Every row gives one point. The ring and each string are closed loops that go straight from each point to the next, and from the last back to the first. Before rounding, they use only three directions, however many columns there are. How many times does the string pass through the ring? Passing back the other way cancels.
In the rows, zero is written as 128.

Ring (7 x 4):
[[202  99  92  98]
 [165 161 100  64]
 [111 168 111  63]
 [ 66 113 123  97]
 [ 82  50 113 134]
 [128  24  96 147]
 [182  43  88 133]]
String:
[[ 57 162 101  73]
 [ 87 156  72  79]
 [122 119  86  95]
 [125 129 139  80]
 [118 155 157  63]
 [127 113 130  91]
 [117 118  91  95]
 [112 113 166  86]
 [ 71 133 172  77]
 [ 53 146 147  75]]
Times through: 1

Ring, 7 rows:
[[228 122 154 151 119 130]
 [195 181 151 150 119 112]
 [149 193 158 147 116 105]
 [ 74 151 166 140 115 114]
 [ 67  75 141 134 135 146]
 [115  37 130 135 142 162]
 [182  44 144 143 131 156]]
String:
[[ 25 171 191 139 100  99]
 [ 46 160 216 143  84  94]
 [ 87 142 231 148  74  96]
 [118 137 171 144 112 118]
 [131 144 111 138 149 136]
 [118 198 120 140 142 116]
 [125 240 129 143 133 100]
 [136 220 179 149 102  90]
 [144 249 122 144 137 100]
 [143 206  85 139 162 125]
 [137 166 122 141 141 125]
 [132 141 164 144 115 119]
 [120 136 219 149  81 102]
 [120 141 138 140 132 127]
 [ 97 157 109 136 151 132]
 [ 57 168 136 136 134 119]]
Times through: 1

Ring:
[[193 139 178 145 124 153 153 138 151]
 [173 168 161 138 122 158 149 124 148]
 [121 173 116 123 125 153 141  93 144]
 [ 99 154  92 116 131 147 137  80 143]
 [ 85 108  78 113 138 135 137  76 145]
 [ 96  65 109 121 139 124 149  99 149]
 [142  59 162 137 134 126 160 133 153]
 [172  80 179 144 130 135 160 142 153]]
String, 26 rows:
[[189 116 129 136 135 151 137 112 150]
 [243 120 158 148 133 160 139 132 153]
 [244 130 204 157 124 157 154 157 154]
 [220 139 219 156 119 154 163 163 154]
 [249 154 172 151 127 167 141 137 152]
 [201 139 131 137 132 159 135 111 149]
 [146 126 154 134 127 143 153 122 149]
 [126 127 180 137 121 137 166 135 150]
 [187 173 203 148 115 157 161 148 150]
 [223 183 167 146 122 170 142 129 149]
 [211 165 143 140 128 166 136 116 149]
 [167 137 142 135 129 151 145 115 149]
 [145 132 165 136 124 143 156 127 149]
 [152 141 195 143 118 144 165 144 151]
 [138 121 150 133 128 141 153 119 149]
 [209 138 138 140 132 160 136 116 150]
 [229 137 166 147 129 160 143 133 152]
 [213 126 207 153 122 150 161 157 154]
 [153 112 213 147 119 135 174 157 153]
 [145 112 169 137 126 138 159 131 151]
 [151 100 222 149 119 131 178 163 154]
 [190  94 214 152 123 138 169 162 155]
 [228  93 181 151 132 148 151 147 155]
 [215  88 215 156 126 141 165 165 156]
 [159  95 227 151 119 131 178 168 155]
 [134 113 154 133 127 138 156 122 150]]
Times through: 0

Ring (6 x 11):
[[210 155  78 138 111 114 136 107 110 139 112]
 [167 186 115 123 109 109 135 102 127 170 138]
 [112 141 137 129 115 109 120 133 145 164 146]
 [ 99  93 126 143 120 113 110 155 146 141 136]
 [147  61 104 151 119 117 115 164 133 114 108]
 [197  90  86 147 114 117 127 142 118 115  98]]
String:
[[189 156  55 152 116 117 129 103 105 133 118]
 [178 158  62 151 117 116 127 105 109 137 123]
 [186 182  45 153 117 117 130  89 101 140 126]
 [160 145  85 145 116 114 125 117 120 142 127]
 [203 149 119 122 107 110 139 118 125 152 115]
 [216 178 114 118 105 109 144 102 119 160 118]
 [214 218  90 123 106 110 145  78 110 169 130]
 [174 216  59 144 115 114 132  76 106 162 142]
 [157 174  73 147 117 114 126 100 115 150 136]
 [169 146 103 135 113 112 129 119 125 148 125]
 [159 177  68 148 117 115 126  98 113 150 136]
 [192 227  50 143 113 114 137  67  99 161 138]
 [219 196  85 127 107 112 143  87 109 158 121]
 [232 150 130 112 102 109 147 118 124 153 106]
 [194 140 108 130 110 112 134 121 123 144 115]
 [208 132 118 124 107 111 138 126 125 143 108]
 [243 137 106 123 105 112 145 119 115 137  96]
 [231 154  47 150 113 118 137 100  96 124 102]
 [197 147  44 158 117 119 128 105 100 124 112]
 [160 133  81 148 117 116 123 122 119 135 123]
 [197 113 127 124 108 111 134 138 130 139 107]
 [226 115 113 126 107 113 139 132 121 132  97]
 [249 130  81 135 108 115 142 117 106 125  91]
 [218 158  37 156 115 119 133  97  94 124 107]]
Times through: 2

Ring, 8 rows:
[[215 174 120 106  75 183 149 158 185 141 163 103  87 124]
 [168 206 125  83  96 146 108 114 192 151 179  97 102 124]
 [124 197 119  81 115 109  84  95 175 148 167  98 111 120]
 [ 75 156  93  95 140  72  70  97 137 126 131 101 105 105]
 [ 71  98  66 125 144  72  92 134 102 100  89 108  87  91]
 [107  66  71 144 124  94 124 167  92  98  73 116  83  96]
 [172  70  97 148  89 136 158 190 111 114  87 121  87 111]
 [212 115 113 132  73 171 166 186 148 129 123 115  86 120]]
String (22 x 14):
[[120 134  95 112 118 106 106 133 136 123 122 106  95 108]
 [108 158  68 107 135 118  99 131 147 105 132  95  73  93]
 [116 137 107 107 116  95  99 122 137 133 125 109 108 114]
 [106 163  82 101 132 108  92 119 149 117 137  97  86 100]
 [ 82 197  58  88 154 110  74 104 163 103 153  84  68  87]
 [ 46 197  90  74 157  58  41  64 154 130 153  91 108 102]
 [ 40 173 113  77 148  32  37  58 139 146 141 102 133 114]
 [ 88 126 134 100 116  51  75  94 124 154 119 117 141 126]
 [119 129 110 110 112  95 102 126 133 134 121 111 110 115]
 [ 85 107 125 109 118  50  81 106 111 145 105 119 135 122]
 [ 56  93 107 114 134  33  72 105  95 132  90 118 129 112]
 [109 111 104 118 117  86 103 132 119 127 107 114 108 112]
 [112 120  81 120 125 104 109 142 125 111 110 106  86 100]
 [ 80 115  24 131 158 111 106 157 113  68  94  95  45  70]
 [ 53  75   7 146 170  89 105 167  82  52  63 100  41  61]
 [ 67  51  57 147 143  65 106 158  72  88  57 116  83  87]
 [ 63  43  58 149 144  58 105 158  66  88  51 118  87  87]
 [ 70  81  32 141 155  89 107 160  91  71  73 104  58  74]
 [ 64  94  27 136 161  90 101 155  96  69  79 100  53  71]
 [ 36  71  52 134 160  45  82 134  76  88  65 111  86  83]
 [ 54  81  94 123 139  37  78 117  87 120  80 118 118 105]
 [ 87 104 112 115 122  60  88 117 110 134 101 117 123 115]]
Times through: 2

Ring, 6 rows:
[[154 135 163 159 136 126  72  94 155 161 127 136 160 123]
 [132 165 145 125 128 142 115 107 168 140 116 143 136 149]
 [ 99 173 118  85 118 144 177 147 167 104 108 133  93 158]
 [ 90 139 104  83 113 134 202 169 120 103 117 118  79 130]
 [112  98 117 119 120 117 165 158  87 129 132 110 103  95]
 [143 103 151 153 133 110  97 123 124 150 134 118 140  98]]
String (26 x 14):
[[151 124 150 158 131 135  91  92 112 174 133 139 161 114]
 [155 118 152 164 132 133  85  89 106 179 135 138 166 109]
 [139 119 139 144 127 132 115 112 106 160 132 131 143 111]
 [132 138 143 131 128 128 117 121 147 139 123 130 131 127]
 [137 140 149 138 130 128 105 113 152 144 123 132 139 128]
 [141 158 160 137 134 126  88 108 191 137 117 136 141 143]
 [162 179 183 156 142 132  42  75 227 153 114 150 169 159]
 [149 155 155 147 132 143  87  86 152 163 123 148 160 139]
 [135 138 131 134 124 149 129 103 102 163 128 142 144 126]
 [125 144 126 122 122 147 144 115 112 149 124 139 131 131]
 [119 127 117 119 119 142 160 129  89 146 128 131 121 118]
 [118 156 133 111 124 136 142 130 158 125 116 132 116 143]
 [109 201 141  89 125 140 141 134 231  96  99 139 102 180]
 [ 94 221 131  67 121 147 166 145 249  79  90 141  84 197]
 [ 86 191 108  65 113 152 201 155 177  91 101 136  79 173]
 [ 96 140  98  89 111 149 204 152  89 124 121 129  93 130]
 [110 138 117 107 118 138 168 141 115 128 122 127 108 127]
 [114 162 134 104 124 133 145 137 174 114 112 130 108 148]
 [103 202 135  82 123 141 154 141 229  91  98 137  94 181]
 [ 97 224 131  69 121 153 164 137 243  85  91 145  90 200]
 [108 177 120  93 118 153 167 129 155 121 110 142 108 160]
 [118 146 123 114 120 145 153 125 119 139 121 136 121 134]
 [125 152 139 120 126 135 128 123 157 132 118 134 125 139]
 [137 188 164 125 135 133  88 105 232 124 107 143 137 168]
 [154 178 171 147 138 140  63  79 206 153 115 152 163 159]
 [154 139 156 157 133 139  81  85 134 172 129 145 166 126]]
Times through: 4

Ring (6 x 14):
[[212 136 142 122 132 125 146 139 122 118 142 117 135 118]
 [177 168 158 128 143 126 123 137 120 116 138 116 123 132]
 [112 169 163 151 146 129 106 138 111 144 125 127 112 157]
 [ 93 121 151 169 134 135 121 144 104 177 117 140 115 168]
 [142  83 130 161 120 131 150 146 108 177 123 141 131 149]
 [184  83 122 146 118 126 162 145 115 160 131 135 140 131]]
String (21 x 14):
[[175  57 121 154 112 132 169 149 110 175 128 140 140 138]
 [188  67  99 153 109 117 173 146 117 175 128 145 150 124]
 [217  57 124 137 112 133 178 148 115 154 137 130 145 124]
 [201  88 160 129 126 146 156 146 111 134 139 116 128 137]
 [171 117 142 142 129 129 143 142 114 146 132 128 130 137]
 [172 120 119 147 125 116 146 141 119 153 130 136 139 128]
 [218 100  99 137 115 109 168 141 125 147 136 136 154 107]
 [249  83 111 124 114 120 179 143 124 134 143 126 154 103]
 [230  83 146 122 122 139 168 145 116 128 143 116 137 122]
 [198  95 153 131 126 140 154 145 113 136 138 119 130 135]
 [163 118 151 142 132 135 138 143 112 144 131 125 125 143]
 [170 104 107 153 119 113 154 142 118 166 127 143 143 127]
 [175  74  95 158 110 114 168 145 117 180 126 149 149 126]
 [165  54 100 164 107 122 172 148 112 190 123 151 147 135]
 [154  68 146 154 120 144 155 149 105 170 126 133 127 154]
 [152 100 162 146 131 145 140 146 106 152 129 124 120 155]
 [148 110 147 150 130 134 138 144 110 156 128 131 125 148]
 [140 106 118 161 123 119 144 143 113 175 122 145 135 141]
 [145 110 127 156 125 123 142 143 113 166 125 139 132 142]
 [152 101 154 148 129 140 141 145 108 155 129 128 123 151]
 [162  75 165 145 126 153 150 149 103 155 130 123 121 156]]
Times through: 2
String:
[[132  96 110 168 119 117 147 144 112 185 120 150 137 143]
 [103  74 117 181 117 127 146 148 104 205 113 155 131 161]
 [110  99 104 178 119 114 142 144 111 197 114 157 136 149]
 [133 111 132 160 127 126 138 143 111 170 123 140 129 148]
 [144 108 155 150 131 140 136 145 108 156 127 128 121 153]
 [145  75 158 153 125 149 148 149 103 166 126 129 121 160]
 [164  60 136 154 116 140 162 149 107 173 127 136 133 147]
 [176  87 167 137 128 151 149 147 106 143 134 118 122 149]
 [203  70 138 137 118 138 167 147 112 149 136 126 137 132]
 [216  72 110 139 112 122 176 145 119 154 136 134 150 117]
 [208  83  83 147 109 105 175 143 124 166 132 146 159 108]
 [211  70 111 141 112 123 175 146 118 157 135 135 149 119]
 [191  73 144 139 120 141 162 147 110 151 134 126 133 138]
 [165  97 155 143 128 142 145 145 109 150 131 125 124 147]
 [149 114 121 156 125 119 142 142 115 166 125 141 135 138]]
Times through: 0

Ring (6 x 14):
[[ 92  70 164 140 170 112  92 150  85 174 116 161  84 121]
 [ 79 120 145 150 179 135 112  74 128 129  96 174 119  89]
 [110 165 109 152 140 158 129  50 142  82 109 178 159 111]
 [156 149  99 158  80 171 126 118 131  83 146 148 156 181]
 [148  81 137 168  85 157 107 197 119 141 156 113 101 204]
 [128  57 157 156 117 133  94 205  95 171 146 125  80 181]]
String (29 x 14):
[[ 84  82 163 174 158 149 109 130 151 153 109 129  88 125]
 [100  88 153 154 151 135 104 137 115 151 119 148  98 132]
 [113  85 148 125 154 106  91 151  59 161 128 176 102 133]
 [114  52 164 121 156  92  79 192  37 191 136 168  78 145]
 [112  14 185 144 143 104  75 241  61 217 144 126  46 173]
 [109  25 182 181 123 145  93 229 130 195 140  90  49 184]
 [115  93 144 165 125 151 110 148 131 139 129 132 104 156]
 [130  89 140 149 118 136 102 167  96 146 141 144 106 167]
 [148  73 140 137 104 123  92 203  64 159 156 144  99 190]
 [143  39 160 165  92 141  92 244  98 180 161 101  69 213]
 [129  26 173 187  96 156  96 249 135 187 154  76  53 213]
 [115  61 161 181 116 157 105 190 144 162 136 101  77 178]
 [118  32 174 173 117 141  93 229 117 189 145  98  57 189]
 [121  16 180 145 132 108  76 247  61 212 150 123  49 183]
 [ 98  24 186 162 149 122  85 217 100 206 132 115  47 160]
 [ 91  57 173 171 151 140 100 170 133 175 120 120  70 143]
 [ 83  58 175 159 168 126  95 158 115 179 113 137  71 125]
 [ 88  81 161 165 158 141 106 135 135 156 112 137  89 126]
 [116 112 133 141 139 132 107 122  98 131 125 166 121 136]
 [ 88 113 144 123 185 107  99  90  76 143 103 198 118  89]
 [ 59 116 155 140 209 119 107  59 117 141  82 190 112  60]
 [ 57 119 155 161 198 141 116  56 153 132  81 168 111  68]
 [ 71 110 154 181 168 162 121  84 179 130  94 136 105 101]
 [ 62 122 152 172 184 155 122  59 173 124  84 154 113  80]
 [ 86 115 145 167 158 153 117  92 153 126 103 149 114 111]
 [106 122 132 141 151 133 110  99 106 124 115 174 127 119]
 [ 98 127 132 127 170 118 106  82  85 127 108 196 131  98]
 [ 49 105 164 141 221 114 104  61 117 152  77 189 102  52]
 [ 51  81 176 155 209 122 101  96 130 168  84 162  82  73]]
Times through: 4

Ring:
[[159 108 148 133  99  80 173 188 140 134 167  98 149 104]
 [178 142 148 118 108  54 175 179 164 137 158 104 131 121]
 [163 163 149 102 125  76 133 132 162 144 136 142 123 135]
 [122 155 134  97 153 109 116  86 148 154 109 195 126 126]
 [ 94 129 127 106 160 136 114  76 129 156 104 212 139 110]
 [ 98 108 139 118 137 148 108 100 113 149 123 183 153 104]
 [130  97 153 132 103 125 130 155 116 137 156 124 159 104]]
String (26 x 14):
[[175 111 174 134  70  95 134 198 128 126 184  67 154 119]
 [154 125 168 122  93 114 107 154 126 135 160 109 148 125]
 [140 124 149 119 116 105 133 142 135 141 144 137 143 115]
 [126 102 128 129 129  96 177 153 136 143 142 146 150  93]
 [116 100 122 128 138 101 178 143 134 146 135 160 150  89]
 [ 97  82 139 133 123 150 127 128 103 144 139 161 165  90]
 [ 85  86 150 128 122 180  81 101  89 145 132 174 167 100]
 [108 113 164 117 112 170  60 100  99 143 135 161 157 121]
 [133 129 160 114 113 130  94 121 123 142 140 145 145 125]
 [108 119 129 115 146 121 136 107 131 151 120 184 143 104]
 [ 92 115 116 114 162 125 145  92 131 156 108 208 144  96]
 [ 62 106 104 112 183 147 139  62 122 163  89 245 147  87]
 [ 78 111 135 112 151 169  85  68 106 155 106 214 152 106]
 [108 119 156 114 123 159  74  96 108 146 128 171 151 119]
 [129 125 159 116 113 135  93 120 120 142 140 147 147 122]
 [115 112 134 120 134 118 140 123 129 147 131 166 147 103]
 [105  97 121 127 143 114 168 131 128 148 129 172 152  87]
 [115  92 133 132 125 116 160 147 122 143 143 149 157  90]
 [125  77 136 143 109 109 177 177 119 137 160 121 164  83]
 [153  87 163 143  77 109 147 197 116 128 181  79 165 102]
 [165 109 174 133  74 107 123 187 122 128 179  77 156 119]
 [151 123 155 122 104 100 135 158 135 137 155 117 145 117]
 [149 121 145 123 114  88 157 159 142 139 151 125 143 110]
 [151 113 128 129 122  63 204 179 154 140 152 123 142  96]
 [164 101 121 139 116  36 248 214 163 136 166  99 145  84]
 [172 102 141 140  95  52 215 218 151 131 178  79 149  95]]
Times through: 4
String (27 x 14):
[[155 139 137 114 127  69 170 152 159 143 141 137 132 115]
 [158 140 163 114 103 100 114 146 139 138 151 120 138 130]
 [190 150 176 115  81  77 120 177 149 130 171  80 134 141]
 [194 140 154 123  93  41 185 203 166 131 173  77 133 122]
 [180 122 131 130 110  28 232 212 171 135 167  91 136 100]
 [153 115 124 128 126  55 215 181 159 141 152 124 140  95]
 [140 126 143 119 121  97 146 143 141 142 142 140 141 113]
 [152 123 165 122  95 112 114 156 127 135 159 111 148 123]
 [156 113 181 128  74 128  91 166 113 129 173  89 157 126]
 [140  80 169 144  75 134 120 183 101 128 178  87 171 103]
 [122  84 145 138 107 124 148 162 113 137 156 126 164  92]
 [114  92 125 132 132 108 175 148 128 144 140 154 155  86]
 [110  80 137 138 117 130 151 151 111 140 148 142 165  87]
 [118  84 155 137 100 142 120 152 103 136 157 126 167  98]
 [135  95 179 134  77 154  80 156  96 130 169 101 167 117]
 [143 116 168 124  94 128  99 147 117 135 157 116 153 122]
 [140 117 152 123 109 110 131 149 129 139 150 128 148 113]
 [138 109 135 128 121  89 174 161 140 141 148 133 147  99]
 [155  92 128 142 110  58 227 208 148 135 168  99 152  84]
 [173  98 127 142 105  33 249 228 162 132 176  81 147  86]
 [162 119 129 128 119  50 212 188 161 139 156 113 139  99]
 [147 127 131 120 129  71 182 157 155 143 142 138 137 106]
 [151 135 156 115 109 100 124 144 139 139 148 128 140 124]
 [182 150 171 114  89  79 123 168 149 133 164  93 134 138]
 [206 166 163 110  93  38 161 189 175 133 167  80 122 140]
 [195 164 137 110 119  16 207 185 190 139 153 106 116 126]
 [159 143 126 114 136  49 198 158 171 145 138 141 126 111]]
Times through: 2

Ring, 7 rows:
[[187 154 151 161 136 154 128 132 126 162 142 170 123 122]
 [167 200 142 177 145 147 112 149 133 180 149 149 139  98]
 [125 185 124 160 145 137  95 159 136 162 141 113 144 102]
 [109 142 125 137 141 130  93 153 136 142 133 107 135 124]
 [113  76 123 108 128 135 105 138 126 107 118 114 117 155]
 [139  51 116 102 117 153 123 128 112  88 107 129 105 164]
 [180 101 137 135 124 161 135 125 115 126 124 162 110 144]]
String:
[[ 89  65 139  98 136 113  93 137 139 115 125 110 117 166]
 [114  43  81  91 109 161 116 140 103  59  91  94 109 159]
 [136  69  96 108 114 163 122 137 106  82 102 114 112 149]
 [146  98 146 126 133 138 116 130 129 133 131 147 115 150]
 [138  54 139 104 125 139 120 124 123 107 119 142 105 170]
 [103   7 100  73 111 146 114 130 111  56  93 101 101 182]
 [ 94  70 115 100 128 130  97 143 128 100 115  99 119 157]
 [ 84 128 138 125 147 109  81 152 148 146 139 101 135 136]
 [121 154 151 146 149 120  94 147 146 167 148 130 135 126]
 [133 142 119 142 134 146 106 149 126 136 129 119 131 121]
 [112 150  91 139 131 151  97 162 121 121 119  89 139 109]
 [ 90 125 117 125 139 125  87 155 136 129 128  92 134 130]]
Times through: 0
